Each row is a point. The window is the flat piece filled in between its corners: a triangle in 3 columns, a solid with four corners in 4, and so on. A path goes straight from each point to the next, and from the last back to the first. After which points does the path pass through the window?

Window:
[[  9   6  57]
 [ 10 -19   7]
 [ -4  -4 -40]]
Path:
(1): [28 16 34]
(2): [  4 -10  56]
(3): [-16  -5 -37]
(4): [ 33  -4 -21]
(5): [29 -4 26]
(6): [-28  20  95]
(7): [-8  5 20]
(8): [25  5 33]
Through the window after points: 3, 5

Window:
[[ -4  -4 -32]
 [  9  37  37]
 [ 17 -43 -42]]
Path:
(1): [40 11 -9]
(2): [25 28  5]
(3): [-21  31  68]
(4): [-18 -36 -32]
(5): [ 53 -74 -81]
(6): [ 28   2 -14]
(7): [-17 -75 -43]
(8): [-16 -16  38]
Through the window after points: 2, 6

Window, 4 rows:
[[-24 -24 -15  51]
 [-30   0 -46 -10]
 [ -7  49 -47  -2]
 [ 38 -95  17  -3]]
Path:
(1): [ 31  14  40 -49]
(2): [-11  -1 -62  -3]
(3): [  2   1 -54   1]
(4): [-34 -23  10 -47]
(5): [-11  26  12  28]
(6): [  0 -23 -41   7]
(7): [ 23 -60 -18  22]
(8): [-64 -77  47  31]
(9): [ -8  63 -24  -3]
(10): [ -7  12 -61   2]
(11): [ 24 -37 -32  19]
(12): [-10 -15  -4 -44]
Through the window after points: 5, 9

Window (4 x 4):
[[ -9 -40 -15  15]
 [-50  -9   3  -9]
 [  4 -22  11 -32]
 [ 38  95  44 -27]]
Path:
(1): [12 26 69 14]
(2): [-28  15  -9 -48]
(3): [ 26  -4 -37 -66]
(4): [-10 -14  44   4]
(5): [ 23 -43  53 -23]
(6): [-20  14   4 -42]
(7): [ 22  59 -26 -26]
(8): [ -8 -17  40  27]
(9): [-50  -9  37  11]
(10): [-13 -16 -27 -29]
(11): [  6 -37 -29 -33]
(12): [-12  -5  43   5]
(13): [ 63   3  57 -16]
(14): [ -9  19   4 -31]
(15): [-13  79 -32   1]
(16): [-8 -9 26 -5]
Through the window after points: 3, 9, 11, 13

Window (6 x 6):
[[ 37 -15  -6 -56  51 -46]
 [ 56  40  -5  22  -8  24]
 [ -7  68  -2 -17  10   3]
 [-83  29  76 -32 -74   1]
 [-35  -8 -53 -46  66  22]
 [-11  38  11  34  16 -17]]
Path:
(1): [33 45 17 13  5 48]
(2): [ 55  21 -38  13 -17 -28]
(3): [-21  23  -8 -15 -19 -16]
(4): [-33  11  29 -33  30  48]
(5): [-43  59  64 -31  38  44]
(6): [ 12  32 -26  14 -18 -31]
(7): [-30  60 -31   9  11  -6]
(8): [ 34  -4  89 -30   9 -16]
(9): [17 14 23 25 50 73]
(10): [-23  15 -33 -72 -17 -71]
(11): [-39  35 -84  -9  37  -6]
(12): [ 19 -52  82 -62  36   8]
(13): [ 19  67  21 -16  22   9]
(14): [ 14  26   4  20 -27  -7]
(15): [ 11  27 -38 -20  27 -12]
(16): [65 -7 10 19 86 -3]
Through the window after points: 1, 3, 5, 7, 9

Window, 8 rows:
[[ 55  45  17  95 -89  32  58 -16]
 [ 15  -9  24  -3  64 -17   1   3]
 [  1 -15 -68 -26  52 -14  23 -36]
 [  9  29 -16 -54 -69  -4  13  18]
 [ 27  14  46   8  -1  12 -27 -55]
 [  9 -31  38  -7 -49  19  38   6]
 [-35  -2   9  -8   4 -31 -32 -13]
 [-41  30 -35  -9  -6  43  60  23]]
Path:
(1): [ -6   7  41  -2 -24 -35  30 -12]
(2): [-12  15  63 -19  24 -10  35 -40]
(3): [  3  -8 -24  13 -15  -9 -60  -5]
(4): [-12  21 -29  20  -9  56  27  19]
(5): [-15  34   6  -8 -40 -13  84 -11]
(6): [-11 -12  39 -11  18 -67  60 -28]
(7): [  2  13  -8 -22 -50  23 -14   9]
(8): [ 19  -3  -8  28 -21  26  10  -3]
(9): [ 42  35  73 -12  26 -18  68 -33]
(10): [ -1  -2  30  26  33 -50  30 -53]
(11): [16  8  6  2 -6 57 -5 12]
(12): [ 49  15 -33  58 -18  39 -16 -24]
Through the window after points: 2, 4, 6

Window, 8 rows:
[[-32 -17  16  52 -12   2 -56  12]
 [ 28 -42 -66 -27  -2 -29  56  -8]
 [-33 -15  48  14 -20  15 -29  58]
 [ 23  -6 -29 -39  28 -86  56  -5]
 [ -1 -11 -42 -34  10  46 -63 -24]
 [ 12 -13  13  35  33  20 -40  45]
 [-32  20  44  53  14  25   9  32]
 [ 25  14 -17   3 -45   2 -24  12]]
Path:
(1): [  1 -29  11 -16  -4   3   1  -4]
(2): [ 20  -5  45  -4 -22   4 -24 -17]
(3): [ -1  -3 -48   8 -20   1 -12  36]
(4): [ 19  -9 -95 -27 -27 -22 -31  34]
(5): [  9 -24  53  20  25  27  29 -28]
(6): [ -1 -27  54  15 -20  22 -11  -3]
(7): [-14   4 -49  50  45 -12 -67  56]
(8): [ 16  36 -61  -6  43 -10 -23  46]
Through the window after points: 2, 4, 6

Window (9 x 9):
[[ -7   5 -17 -15 -22 -30 -63 -38  43]
 [ 10  -2  33  85 -34  31   2  69   8]
 [ -4  14 -54 -66  19 -23   9 -31  50]
 [ 31 -49  -4  49 -12 -28  17  17 -11]
 [ 16 -18  66  95  -2  19  34  -1  -6]
 [ -1 -21   5 -54  47  -3 -46  14  14]
 [ 29 -18 -56 -51  26  37 -29 -37   2]
 [ 17  30 -37 -70  19 -17 -19 -27 -37]
 [-57  16 -70 -13  38 -30 -57 -30  31]]
Path:
(1): [ 36  -2   2  15   4 -13 -29   8  17]
(2): [-24 -36  12  26 -39  16  39 -17 -14]
(3): [-16 -35   1 -36  -6 -12 -54  -8   0]
(4): [  8  14 -14  -5  11 -13 -33 -12  40]
(5): [ 37  34 -64  -3  58 -48 -56 -28  -3]
(6): [-14 -16 -23 -43 -20  -2 -16 -12  20]
(7): [ -8 -21   0  17  -2  14  22   2  -7]
(8): [ 30   8  11  26  15 -10 -17  10   3]
Through the window after points: 3
